Every row gives one point. The points of each table are mixes of a few directions, plus a little noise. Count the directions of each table, and those that both share. Where both have some left over, give the other angles between the two spaces (their principal angles), to ten degrees, smallest first.

First (5 x 3)
[[ -0.2   6.7  -7.5]
 [ -0.6  19.9 -22.6]
 [  0.9 -29.5  33.5]
 [  0.2  -7.3   8.4]
 [ -0.3  10.3 -11.8]]
Second (7 x 3)
[[  2.0   9.1  -3.5]
 [  2.1  10.4  -4.1]
 [ -9.0 -43.3  16.7]
 [  4.9  24.1  -9.1]
 [  4.2  19.7  -7.6]
 [  1.7   8.9  -3.5]
 [ -6.1 -28.9  11.2]]
Directions: first 1, second 1, shared 0; angles 30

First (7 x 6)
[[ 10.9  11.8  17.7  19.1 -11.4   5.4]
 [  5.9   6.5   9.5  10.7  -6.3   3.3]
 [  2.5   2.4   4.1   4.4  -2.7   1.3]
 [  9.4  10.5  15.5  17.3  -9.8   4.9]
 [ -7.4  -7.7 -11.9 -13.0   7.7  -3.7]
 [-26.0 -27.6 -43.1 -46.6  27.2 -13.4]
 [  4.8   4.6   7.3   8.0  -4.7   2.4]]
Second (8 x 6)
[[  6.0  -2.6  21.0  33.0 -36.8  37.6]
 [  3.4  -1.5  11.3  18.3 -20.3  20.9]
 [ -4.4   2.1 -14.7 -23.2  25.4 -26.0]
 [ -1.8   0.9  -6.2  -9.8  10.7 -10.8]
 [  1.0  -0.2   2.9   4.2  -5.4   5.4]
 [ -2.7   0.9 -10.6 -16.5  18.4 -18.6]
 [  1.9  -0.7   6.3  10.0 -11.3  11.0]
 [ -2.9   1.5 -10.4 -16.8  18.3 -18.6]]
Directions: first 1, second 1, shared 0; angles 40

First (7 x 9)
[[ -7.4   2.5  24.8  -4.4  16.7 -13.0   4.4   7.8  19.1]
 [ 20.3 -15.5 -20.9  -4.5  -2.3   1.5   4.1  12.8  -9.8]
 [ -8.9  10.4  12.5   7.0   6.6  -1.9  -3.3   1.5   0.2]
 [-39.0  -6.4  11.4 -19.9  -4.7  -5.1  14.7   0.2 -21.7]
 [  6.8  -6.4  -0.1 -24.5   1.1   5.9  -7.5   8.3   9.9]
 [ -2.6  14.2  -2.8  34.6 -17.1  -1.0   1.8 -47.4  17.8]
 [ 31.1   0.9 -25.0  11.7  -0.2  13.4 -14.2  16.9 -15.7]]
Second (7 x 9)
[[  3.6   4.3  -7.3   0.1  -8.1  11.0  14.1 -14.0   4.4]
 [ -0.6  11.7  23.3   2.7  14.1  26.2  -5.7 -44.7  10.2]
 [  4.1   5.3  -7.2   0.2  -8.6  13.5  15.7 -17.7   5.4]
 [ -1.6  -4.3  -1.1  -0.6   1.1 -10.4  -5.6  15.5  -4.1]
 [  5.4  -5.9 -33.2  -2.6 -25.1 -11.2  24.9  25.5  -4.2]
 [ -2.9   1.6  15.0   1.0  11.7   2.7 -12.7  -8.1   1.0]
 [ -8.1 -12.8  10.6  -0.9  14.8 -31.8 -30.7  43.5 -12.7]]
Directions: first 5, second 2, shared 0; angles 40, 40

First (9 x 12)
[[-31.2 -21.8 -18.8 -15.5   3.4  -3.2  11.4   1.1  10.4   9.7 -28.5  16.1]
 [ 24.8  11.7  -3.2  -1.9  -3.6  -3.0   2.6  -5.8  -5.3   1.3  -6.4  -4.5]
 [ 10.4   3.0 -10.0  -5.8  -1.1  -3.6   5.2  -2.9  -1.3   4.6 -15.0  -1.9]
 [ 22.4  10.9  33.0  -1.7 -13.8   1.8   2.3 -25.8  -2.0 -17.4  27.9  49.1]
 [  7.9   5.1 -10.4   3.2   3.4  -1.3  -2.3   7.6  -3.5   5.4  -7.6 -24.9]
 [ -3.1   6.4  13.4  19.5   4.9   6.4 -16.2  13.9  -4.4  -5.9  29.4 -28.5]
 [-38.5 -18.4 -18.7   3.0  12.3   1.6  -4.1  22.5   6.4  10.4 -12.6 -28.4]
 [-21.2  -8.4  -5.0   5.9   7.2   2.7  -5.6  14.1   2.6   3.1   1.6 -18.5]
 [ 28.1  11.6  20.0  -6.7 -12.9  -1.6   6.7 -25.0  -2.8 -11.1  11.1  41.4]]
Second (9 x 12)
[[  4.3  23.4  20.2  -6.4  -2.4  27.5  27.4 -33.2  13.4  -7.1  -2.5   1.1]
 [  8.2 -11.2  -4.0   7.8  10.3  -3.4  -2.6  21.8 -11.4  19.9   7.5 -18.0]
 [-12.6   1.7   6.4   1.2 -12.0 -21.0  17.0  -1.4   7.9  16.9  23.4 -15.8]
 [  1.8  -3.4 -26.6  20.5  -3.7  18.1 -14.4  37.6  15.1 -25.3  -4.7   6.0]
 [-14.2  12.5   3.7 -11.2   6.1   0.2 -11.1   3.2 -13.9 -12.5 -15.6  26.8]
 [ 16.1   9.3 -19.6   0.4   4.0  21.1  -1.3   5.5  12.7 -40.7  -0.3   7.5]
 [  5.4 -34.0  -4.4  11.7  -4.1 -23.0 -13.7   5.4  -5.1  33.6   3.3 -20.7]
 [  6.9  -7.0  12.6 -15.3   6.6 -17.6   2.6 -25.5 -15.2  18.6   2.7  -7.5]
 [-16.1   8.7  11.4  -8.3  -4.3  -1.8  -3.4 -13.5  -3.2  -3.1 -14.0  20.8]]
Directions: first 3, second 6, shared 0; angles 40, 50, 70
